Each row is a point. Before rounding, the points of a table are all equally far from one centre. They may lie mostly on one side of it. Where is the centre, to within rounding?

Points (7 x 2):
2.45,-2.23
1.88,-2.36
-0.07,2.68
2.52,-2.20
2.07,3.13
-0.93,1.70
-0.25,-1.73
Centre: 1.53,0.40

Points (15 x 8):
1.70,1.69,-0.57,-2.05,-0.40,-3.18,-1.47,-2.96
-1.85,-0.68,2.88,-0.77,-1.50,1.65,-0.11,-2.63
2.01,-2.78,-1.45,2.48,-0.01,2.63,4.00,-0.99
-1.62,0.39,2.01,-2.09,-0.97,0.39,-0.83,3.27
-0.57,-0.01,0.59,-0.42,2.08,-0.71,-3.67,0.37
3.22,-1.78,1.86,0.64,1.15,2.12,-0.56,0.98
4.02,2.04,-1.77,1.01,-1.84,-0.12,-2.04,-3.10
-2.34,-3.06,-0.82,-2.86,-2.24,-2.47,0.12,0.58
-2.58,3.39,-3.46,0.29,0.48,0.33,-1.26,-2.71
2.06,-1.02,-0.18,-2.59,1.69,-1.93,3.58,-0.51
-1.99,-2.17,1.67,2.24,-2.70,2.12,-1.39,-0.25
0.89,-0.04,-2.19,5.49,0.09,-1.21,1.12,-1.71
-1.44,1.33,0.76,1.92,2.58,-0.79,2.44,-2.12
1.76,-4.20,-2.75,1.57,-0.22,2.07,-1.65,-1.85
-1.92,-2.58,-1.53,0.67,-2.04,-3.88,-1.73,-0.59
Centre: 0.28,0.03,-1.65,0.16,-1.09,0.24,0.60,-0.09

Points:
0.44,0.92,-2.04,-3.30,-1.67,-0.06,-0.30,-3.64,-2.47,5.53,0.30,1.81,-1.04,-0.10
-1.88,3.36,-0.21,-1.78,0.25,1.89,-2.18,0.38,-2.21,3.90,0.06,-1.29,-0.29,1.30
2.83,1.45,-4.03,-2.62,-1.82,2.01,0.86,-2.66,-3.67,2.70,1.17,-1.60,1.55,-0.36
1.82,-0.95,0.89,1.20,0.54,-0.60,2.70,-1.52,1.52,0.65,1.14,-0.80,-0.78,-1.54
2.07,1.71,-2.19,-1.83,1.97,1.03,3.27,-3.25,0.40,1.13,1.44,0.03,-0.89,-2.61
2.42,3.56,-1.91,-2.06,1.71,-0.85,0.00,-1.64,-2.64,0.96,0.57,0.30,-1.70,-1.74
1.34,-0.39,-2.84,0.28,2.81,-1.63,-2.54,-2.97,0.21,1.76,1.13,-2.32,-1.05,-2.96
0.59,2.84,-1.29,0.03,1.96,-0.97,1.26,-1.17,0.99,3.89,-4.07,0.02,-2.44,0.33
1.01,-1.00,-3.49,-2.84,0.79,2.03,0.82,-2.51,1.06,0.01,-1.11,-1.59,-2.20,1.08
1.56,2.55,-3.27,0.29,-1.88,-0.57,0.75,-2.56,-1.56,1.63,-4.00,-4.29,-0.35,2.26
1.02,-1.76,-3.12,0.23,-1.54,2.42,1.57,-2.07,1.27,0.10,1.07,0.55,-1.87,-1.05
-1.20,1.58,-1.26,0.82,-1.67,1.47,2.22,-2.48,-4.78,4.47,-0.82,0.67,0.43,-0.36
-1.16,2.50,-0.18,-1.29,2.25,-0.69,1.42,-1.81,0.01,4.35,0.13,1.28,-0.21,-3.73
1.88,1.57,-4.15,-1.48,1.44,0.08,1.96,-1.56,-1.01,3.42,-2.13,2.01,-0.09,1.55
2.69,2.01,0.86,-0.99,0.03,1.22,1.05,-1.43,0.39,4.30,-3.76,0.30,-2.77,-0.81
1.17,4.93,-2.18,-3.16,0.38,0.66,-0.11,-3.29,-0.27,2.14,-2.96,0.96,3.13,-2.43
-1.89,-0.05,0.36,-2.34,-1.19,-1.41,0.32,-0.96,-0.88,1.86,-3.09,1.05,-0.27,1.76
0.48,0.30,-4.44,-0.49,1.43,2.56,1.32,-4.36,-0.90,-0.55,-1.21,-0.06,-1.02,-2.91
Centre: 0.43,1.42,-1.50,-0.07,-0.67,0.66,-0.40,-2.81,-0.05,2.45,-0.94,-1.16,0.65,-0.71

Points, 28 rows:
-2.40,-2.51,1.42,-3.42,-1.19,0.44,3.62,-2.26,3.06,3.00,0.36,0.07,-2.76,0.10,-2.14,2.14,0.06,0.23,-2.30,0.13,-1.98,0.31,-2.10,-1.12
-1.83,-1.68,0.90,-1.90,-1.35,0.69,-0.85,-2.61,-0.40,1.94,2.74,0.55,-5.76,-2.65,-0.34,-0.78,0.12,-2.34,-0.80,1.94,-2.09,0.99,-3.05,0.09
0.30,-2.33,2.40,-2.32,-2.19,1.28,1.69,-1.43,0.31,0.43,3.50,0.74,-3.71,1.44,-3.66,0.89,0.68,-2.60,-0.20,1.56,-3.18,-0.07,0.50,0.37
1.01,-3.32,2.65,-0.99,-2.75,3.00,-0.77,-2.23,1.79,2.50,1.61,-0.21,-3.42,-1.73,-1.54,-2.68,0.00,1.15,1.23,1.51,-3.05,2.70,-2.32,-1.01
-2.42,-3.12,1.50,-1.66,1.41,0.71,2.02,-0.41,2.58,-0.19,4.51,0.19,-3.34,-1.49,0.20,0.86,0.86,-0.61,1.55,-0.39,-4.49,1.68,-1.16,1.08
-0.07,-4.57,-0.86,0.16,-0.86,2.90,0.94,0.45,-1.09,2.60,4.15,-1.19,-0.94,-0.89,-1.36,0.99,-0.64,-0.99,2.34,0.34,-2.96,0.69,-4.55,-0.19
-1.91,-3.47,0.24,-1.79,1.45,1.57,1.31,-2.10,0.03,0.60,1.54,1.75,-1.80,-1.53,-1.42,0.68,5.24,0.71,1.49,0.21,-3.10,-1.94,0.78,-2.78
-2.00,-1.98,2.61,-2.11,1.44,3.51,2.66,-2.12,0.31,1.39,0.99,0.35,-4.49,-0.92,-2.43,1.43,1.79,-1.72,0.49,2.05,-3.45,0.21,1.01,0.07
-2.30,-3.43,0.60,-3.44,-2.04,2.16,3.78,-2.06,-0.75,2.57,2.82,4.37,-2.56,-2.07,0.67,1.41,0.44,0.18,1.55,2.85,-2.46,1.47,-0.88,2.16
0.58,-3.34,3.79,-0.86,-1.64,0.44,3.47,-0.47,0.52,-0.74,1.90,0.45,-3.41,0.21,0.55,-0.34,3.24,3.11,1.09,0.50,-0.84,1.67,0.94,-1.90
-0.23,-4.90,0.89,-3.65,-1.78,2.16,2.86,-1.22,-0.91,-2.84,-0.09,0.81,-1.35,-0.26,0.33,-0.18,3.41,-2.14,0.85,1.85,-3.56,0.38,1.58,0.67
-2.66,-1.70,2.88,-2.05,-0.40,-0.85,1.48,-3.73,0.43,-0.49,2.42,-0.45,-1.76,-0.05,-1.57,2.57,-0.41,-0.92,0.05,0.96,-4.03,1.99,0.96,1.25
-1.13,-2.72,1.42,-1.58,1.00,-0.48,-0.28,-0.49,-2.76,0.80,2.16,3.81,-0.73,-2.99,1.48,-1.43,3.08,-0.73,-0.84,0.09,-4.44,0.02,-0.88,-1.31
-0.36,-2.84,1.81,-0.57,-1.89,-0.03,0.31,-2.60,-0.75,5.25,1.52,-1.00,-0.15,-0.69,1.28,-1.29,-1.69,0.33,0.53,2.20,-2.42,-0.46,0.37,0.07
-0.83,-2.55,2.76,-3.38,0.02,0.34,2.89,0.90,-1.58,-0.63,0.68,2.45,-1.95,-1.06,-2.52,-0.63,1.44,-1.64,1.66,1.21,-1.69,0.47,-1.23,-2.61
-0.46,-2.51,2.14,-0.17,-1.06,3.07,3.47,0.55,1.32,-0.19,2.93,2.05,-4.01,1.08,-0.80,1.06,0.99,0.66,-2.00,1.52,-5.22,2.15,0.09,-1.70
1.08,-3.82,-0.39,-3.10,-4.01,-0.51,1.87,-3.14,0.45,-1.45,0.23,1.70,-0.32,1.64,-0.75,-0.95,0.97,-1.46,-0.73,0.02,-4.69,0.09,-0.23,1.36
1.71,-4.22,1.78,0.47,-2.64,-0.13,1.72,-0.53,0.58,2.53,0.58,1.62,2.21,-2.14,-1.68,2.05,3.82,-1.37,1.72,-1.55,-1.65,2.39,0.10,-0.58
-0.50,-4.05,2.98,-2.22,-0.77,-0.14,3.87,-2.22,1.41,2.85,0.16,-0.71,-1.65,-1.69,0.21,1.13,1.02,0.28,1.34,1.37,-4.65,1.84,0.05,-2.19
-1.55,-2.00,2.46,-1.88,-2.10,3.27,2.17,-2.69,1.38,1.71,3.02,1.46,-1.65,-0.44,-2.33,1.53,2.14,-2.03,0.71,-1.43,-4.15,-2.55,0.09,-0.14
-4.23,-0.28,1.12,-1.32,-1.79,-1.34,3.32,-2.30,1.49,0.28,0.53,0.94,-0.54,-0.07,0.51,-0.12,3.90,-0.78,-0.36,2.53,-3.95,0.02,-0.13,0.50
0.18,-3.88,-0.70,-0.46,-1.13,-0.77,2.05,-2.85,0.96,3.28,3.98,2.86,-0.27,-0.57,-0.71,0.76,4.13,-2.66,2.08,1.11,-1.75,0.67,-0.96,-1.89
0.07,-5.41,1.68,-1.11,-0.18,0.76,3.19,-3.70,0.73,0.59,0.83,2.08,-2.17,0.68,4.17,-0.23,2.78,-1.62,1.67,0.57,-1.80,0.84,-1.44,-0.33
0.09,-4.16,-0.61,-1.34,-2.16,0.34,0.41,-3.72,1.16,0.36,-1.08,1.97,-0.45,0.18,1.64,1.51,0.66,-1.81,-0.13,2.06,-3.32,-0.04,1.53,-2.57
-0.98,-5.05,-0.60,-2.44,-2.19,1.85,2.51,-0.70,2.10,-1.51,0.37,1.24,-0.67,-1.70,-2.30,1.80,0.65,-1.06,1.71,2.52,-2.14,0.55,1.37,-2.59
-2.10,-2.45,-1.96,-2.38,-3.00,1.03,2.48,-0.64,0.86,0.32,1.28,1.14,-3.29,1.27,-1.26,4.16,-0.72,-0.66,-1.70,0.56,-1.58,1.19,-2.74,-1.38
-1.91,-4.87,1.05,-5.13,-1.37,-0.46,1.85,-1.09,0.16,2.29,0.25,0.61,-0.58,-0.49,-0.71,-0.93,1.85,-1.42,0.95,1.80,-2.22,-1.45,-0.56,-1.97
0.38,-1.98,-1.33,-1.87,-0.43,0.62,1.89,-1.93,-2.78,0.11,2.16,0.30,-1.85,-4.75,-0.68,0.86,-0.05,1.74,-0.64,-0.90,-2.00,-0.79,-0.96,-3.43
Centre: -1.45,-3.22,0.02,-0.16,-1.48,1.90,1.74,-1.63,-0.53,0.97,1.30,0.87,-1.03,-0.91,-0.60,-0.43,1.50,-0.03,-0.73,-0.13,-1.53,1.65,-0.65,0.23

Points, 28 rows:
1.19,1.38,2.03,-1.21,0.71,-0.49,-0.60,2.03,-4.06,2.12,-1.84,3.49,-1.04,1.00,2.88,1.83,1.36,0.03,5.23,-1.71,0.52,-1.16,-0.47,-1.43
3.95,-0.99,3.42,-0.51,-2.31,-3.49,-2.09,1.33,-4.04,3.38,0.05,0.42,-0.68,0.95,-0.30,2.77,1.17,0.29,3.37,-0.41,-0.39,-0.72,-0.96,0.02
2.10,1.56,3.65,-3.18,-2.35,-1.85,-1.65,1.21,-3.67,1.06,0.13,0.29,-2.44,1.12,1.27,1.50,1.90,2.17,4.72,-1.42,-2.52,-0.91,-0.62,-0.99
3.04,1.10,2.49,-4.08,1.30,-1.22,-0.27,1.08,-1.66,1.23,0.73,2.23,0.89,0.44,-0.56,1.11,1.37,0.72,3.21,-3.64,-0.53,-3.16,-1.21,-0.32
2.71,-0.10,2.13,-3.29,-1.73,0.98,0.21,1.96,-4.64,-0.15,2.64,0.13,-0.01,2.06,1.27,0.25,1.12,0.64,2.55,-0.59,0.55,-0.13,-1.21,-2.17
3.11,-1.53,3.14,-0.05,-2.10,-1.07,-2.27,0.81,-3.13,2.31,0.45,2.28,-1.94,-0.43,1.17,1.11,0.57,1.98,1.50,-0.13,-1.40,-3.99,0.30,-2.47
2.90,0.48,0.46,-2.56,-1.92,-2.74,-0.12,1.31,-1.92,3.76,0.31,1.65,-0.71,-1.43,1.49,-0.58,1.20,2.20,3.29,-3.37,-2.12,0.34,-1.05,1.18
3.01,2.17,1.89,-3.32,-1.35,-0.57,-0.99,2.78,-1.88,3.51,-0.56,2.48,-0.94,-0.30,-0.89,1.35,2.15,-0.03,3.05,0.06,-0.90,-1.23,-4.34,0.52
3.13,-2.79,2.70,-1.23,-1.82,-1.04,0.35,1.97,-0.93,3.56,2.04,1.92,1.44,-0.08,-0.50,1.87,0.43,1.58,2.74,-0.90,-1.05,0.77,-2.11,-0.40
1.71,2.20,2.30,-3.71,-0.35,-3.05,-2.67,-0.01,-3.66,1.77,-0.27,2.58,-1.94,0.09,0.86,1.46,0.80,3.24,1.03,0.60,-1.34,0.85,-0.66,-0.57
1.13,1.64,3.90,-0.99,-2.89,-2.12,-2.04,-0.50,-4.79,1.82,0.28,0.63,1.18,0.14,0.58,0.96,0.08,2.91,2.80,-1.21,-0.97,-2.68,0.43,-3.34
3.96,0.29,2.46,-2.26,-1.46,-0.50,-1.14,-0.26,-4.37,2.53,1.46,1.23,-2.90,-0.04,1.58,0.12,1.53,1.24,1.45,-2.66,-1.49,-0.47,-0.87,1.02
1.43,-0.08,2.15,-2.68,0.05,-2.82,-1.09,2.10,-1.01,3.75,-0.10,0.78,-0.44,2.44,2.49,2.35,2.23,0.51,4.53,0.92,0.69,0.83,-1.26,0.47
0.44,-0.09,2.16,0.56,-1.17,-1.45,-2.60,4.25,-4.77,0.89,-0.89,1.03,-1.63,0.13,2.35,-0.25,0.18,-0.34,3.78,-0.96,-0.29,-3.07,-0.36,-2.49
2.84,0.94,0.98,-1.45,-0.40,-2.94,-1.83,2.42,-4.51,4.22,0.02,0.40,-1.22,0.46,-0.51,-0.01,2.76,2.16,2.14,-1.50,-3.43,-1.84,-0.36,-0.30
4.01,1.04,2.45,-2.74,-1.93,-1.66,-1.24,1.75,-2.27,2.50,2.23,1.14,-0.84,0.61,1.54,3.61,0.70,-2.17,2.62,-2.37,-1.74,-0.54,-1.37,-0.24
2.49,1.04,3.07,-2.49,-2.53,-0.17,-0.69,0.73,-4.42,1.32,1.45,1.78,-0.49,1.48,-1.26,2.97,2.95,-0.13,2.85,-2.34,-0.86,-2.80,-2.64,-1.77
2.51,0.49,3.31,-4.02,-1.98,-0.26,-0.25,2.04,-4.05,1.13,-0.06,1.16,-0.36,1.01,-0.06,2.47,0.87,0.38,3.73,-1.45,0.28,-2.49,0.27,0.86
3.64,1.01,3.41,-1.78,-2.61,-2.09,-1.62,2.19,-2.48,2.27,0.38,3.90,-1.26,0.55,-0.52,1.28,1.42,1.56,2.77,-0.52,-0.22,1.72,0.45,-1.90
3.66,0.25,2.08,-2.17,-1.79,0.13,-0.51,2.17,-1.75,2.03,1.31,2.07,-0.75,-0.27,1.69,0.32,2.42,2.17,1.51,-1.04,1.58,-2.73,-3.86,-0.37
2.15,0.60,0.23,-0.48,-1.66,-4.50,-0.94,0.69,-4.45,3.00,0.29,2.08,-1.86,2.41,-1.42,0.37,1.43,1.18,3.03,-1.43,-0.73,-1.81,-1.68,0.59
2.08,0.22,2.42,-2.10,-1.25,-2.64,-0.43,0.94,-1.75,4.02,0.62,0.84,-0.70,1.01,1.98,1.23,2.20,1.91,5.16,-2.69,-2.20,-1.52,-2.54,0.63
3.73,0.85,-0.01,-0.57,-1.80,-0.42,0.63,1.84,-4.25,2.97,0.52,2.32,1.28,1.51,1.35,2.72,0.38,1.95,2.59,0.09,0.05,-1.48,-2.66,-0.87
3.24,0.82,4.18,-1.73,-1.80,-2.21,-1.69,3.69,-2.14,1.30,0.05,1.16,0.90,-1.09,1.24,1.15,2.02,1.17,1.37,0.41,0.39,-3.63,0.15,-0.48
2.46,-1.65,3.12,-1.22,-1.87,0.28,-1.13,2.14,-2.60,2.60,1.95,2.50,-1.39,0.29,3.16,1.22,0.97,2.17,2.01,-1.67,-0.14,-1.19,-3.49,-1.26
3.72,0.17,2.11,-2.85,-0.93,-2.01,-2.12,0.81,-3.52,2.03,0.79,1.83,-0.14,1.32,2.12,-0.65,3.48,0.04,3.52,1.41,-1.68,-1.96,-0.33,-2.40
2.16,0.89,2.04,-3.67,0.65,0.61,-3.64,2.16,-1.91,4.12,2.37,1.79,-1.09,0.25,0.96,1.95,1.24,1.39,1.17,-0.13,-1.68,-0.08,-2.29,0.69
3.74,2.27,2.63,-0.33,0.57,-0.09,-0.12,1.40,-4.57,1.92,1.72,2.04,-1.15,0.00,0.30,0.68,2.00,-0.76,4.41,-1.32,-1.05,0.48,-2.16,-1.35
Centre: 0.27,0.59,1.00,-0.63,-1.10,-0.72,-1.64,0.66,-1.46,1.38,-0.29,0.58,0.14,0.33,0.32,0.71,1.35,0.06,1.56,-1.02,-0.76,-0.48,-0.97,-1.06

Points (27 x 24):
-0.32,-1.58,-1.46,-2.16,4.27,0.59,0.16,1.77,-1.67,-0.83,-0.51,0.09,0.72,-4.08,3.14,-2.16,4.95,-1.22,-1.44,2.92,-0.16,-1.17,2.66,1.95
-1.85,-1.97,0.78,-0.79,4.45,3.39,-0.32,0.40,-0.56,0.36,0.75,1.59,1.12,-3.39,2.53,0.20,1.24,4.26,-0.76,2.86,-0.92,-1.21,2.35,0.35
-0.57,-0.23,3.15,0.64,1.44,3.29,-0.22,0.46,1.36,-1.00,-0.21,-0.01,1.70,-5.55,2.83,-1.51,1.43,1.69,-2.27,2.27,-0.75,-0.99,0.71,1.71
-1.58,-0.73,0.27,-2.80,4.81,2.27,-0.91,-1.79,-0.29,0.08,1.50,1.82,0.82,-2.55,2.68,-1.52,0.71,-0.67,-0.85,2.43,-0.24,-0.07,0.95,3.36
-3.64,-2.48,0.06,-2.05,3.31,2.45,1.60,0.90,0.04,0.54,1.04,-0.56,1.02,-2.27,3.34,-3.23,1.51,2.83,-0.28,1.02,-2.34,-1.18,0.05,1.60
-2.50,1.32,1.66,-2.79,4.56,4.08,-0.31,-0.88,-0.23,-1.40,-1.23,0.60,0.63,-4.22,1.03,-2.62,0.86,0.75,-0.94,2.39,0.52,-0.98,2.26,2.57
0.80,-1.02,0.13,0.70,2.73,3.11,-1.57,-0.19,-1.12,0.17,-0.36,2.10,1.03,-3.11,2.96,-1.54,2.84,0.12,1.17,2.69,-0.89,0.19,0.33,4.41
0.85,-0.99,2.02,-1.55,2.40,2.00,0.77,0.41,1.41,0.23,1.62,-1.11,2.15,-4.41,3.52,-0.98,-1.56,3.08,0.11,1.84,0.60,-1.58,0.84,2.28
-0.59,-0.01,0.69,-1.58,5.72,0.20,-0.14,1.54,-1.36,0.30,-0.79,0.11,2.42,-3.30,4.01,-1.75,2.16,1.73,-0.01,3.25,1.30,-0.64,1.56,1.50
-1.50,-1.00,2.05,-0.98,2.49,4.03,0.85,-1.08,0.47,0.05,1.50,0.29,-0.85,-4.63,1.91,-2.16,0.24,-0.06,-1.78,0.04,1.59,-0.89,2.54,0.67
-1.09,1.58,1.61,-0.59,2.42,4.20,-0.24,-0.52,0.54,0.93,-0.86,1.06,1.01,-3.62,3.65,-0.50,2.40,-0.22,0.29,2.99,-0.72,-3.00,2.33,0.93
0.31,-1.04,1.06,-1.12,5.94,2.41,0.45,1.31,-0.08,-1.01,-0.87,1.24,0.52,-2.71,1.51,-3.27,2.00,-0.52,-1.85,1.75,-0.45,-1.46,2.00,3.30
-0.68,-0.94,1.44,-0.79,4.39,1.68,0.31,0.56,1.37,0.33,-0.10,-0.46,0.25,-3.14,2.56,-4.09,1.18,-2.26,-0.67,3.04,-1.39,1.99,1.51,-0.12
-1.99,-1.13,2.20,-0.35,3.14,3.69,0.62,0.26,0.66,-0.04,-0.78,-1.64,0.81,-3.48,3.86,-1.74,1.38,-0.94,-1.74,2.20,-1.91,-1.44,2.64,1.18
0.27,0.46,-0.89,-2.51,3.41,4.51,-1.29,0.53,0.36,0.12,-1.21,0.51,0.44,-4.19,0.78,-0.92,0.99,2.78,-1.67,3.07,-1.23,-4.25,0.93,3.12
-2.26,-0.29,1.47,-1.12,2.25,1.19,0.81,-0.44,2.21,2.07,-0.16,0.13,1.19,-6.10,1.84,-1.60,1.44,2.01,-2.22,3.02,-1.66,-0.74,1.53,2.57
-0.12,-2.44,1.72,-2.10,5.03,3.05,-0.24,0.66,-1.09,0.98,-1.17,0.78,-0.45,-3.14,2.92,-1.64,3.49,-1.17,-0.99,2.08,-1.42,-1.77,0.45,1.41
-1.39,-0.24,2.65,-1.00,5.50,3.15,-1.23,1.25,-2.01,2.00,-0.63,-0.42,1.34,-2.97,0.50,-0.89,0.55,0.49,0.49,2.30,-0.57,-2.42,2.15,0.63
-1.63,0.36,-0.14,2.12,3.27,2.14,-0.71,-0.48,0.83,0.45,1.12,1.84,1.76,-2.93,3.12,-1.43,2.70,0.39,-0.04,1.34,-0.69,-1.57,0.02,2.58
-0.77,-2.36,1.66,-4.04,4.13,1.74,0.39,1.20,0.05,0.96,0.48,0.21,-0.06,-3.78,4.12,-0.35,1.98,1.60,-1.39,1.82,-0.04,-1.71,2.04,2.05
1.12,-1.51,1.21,-1.47,4.42,0.03,0.52,-0.37,-0.89,-1.36,1.82,0.17,-1.11,-4.81,2.01,0.63,2.29,1.03,-2.95,1.30,-0.51,-0.11,1.36,3.43
-2.04,0.08,1.05,0.30,2.71,4.33,-1.61,-0.87,-0.78,-1.45,-0.96,0.81,-0.59,-2.83,2.65,-2.10,4.32,1.11,-0.43,1.16,-3.18,-2.51,2.10,-0.49
-2.57,-1.88,2.14,-0.99,2.94,3.67,-1.60,0.03,-0.01,0.11,-2.71,-1.10,2.17,-3.52,1.95,-2.00,2.25,-0.02,-1.23,2.68,-2.65,0.27,0.62,-0.93
0.98,-2.14,0.34,0.18,3.92,2.06,1.13,0.95,-0.34,-1.90,-1.84,1.80,2.87,-2.60,1.50,-2.59,1.12,1.18,-1.78,1.36,0.28,-3.61,2.57,1.50
-0.22,2.12,0.11,-0.62,2.59,3.33,-0.34,-0.39,-0.77,1.72,-1.10,-0.72,2.56,-4.06,2.85,-0.36,2.97,-1.58,-1.31,0.49,-0.04,-0.23,1.60,0.83
-1.99,0.29,0.73,0.67,4.93,3.06,0.62,1.01,1.08,0.13,0.91,0.87,1.49,-4.38,2.32,-2.57,1.62,1.59,0.34,0.55,-1.07,-2.75,0.99,1.47
-0.76,-2.50,-0.21,-2.68,3.55,1.54,-0.34,2.16,-0.92,1.89,-0.82,-0.32,0.07,-6.28,1.30,-2.92,0.69,1.41,-0.93,1.39,-1.66,-3.46,2.22,2.33
Centre: 0.30,-0.59,-0.34,-1.53,1.49,0.73,-0.16,-0.52,-0.25,-0.65,-0.36,-1.03,0.03,-2.62,0.17,-1.63,1.78,1.39,0.42,1.92,-0.78,-0.93,1.27,0.44
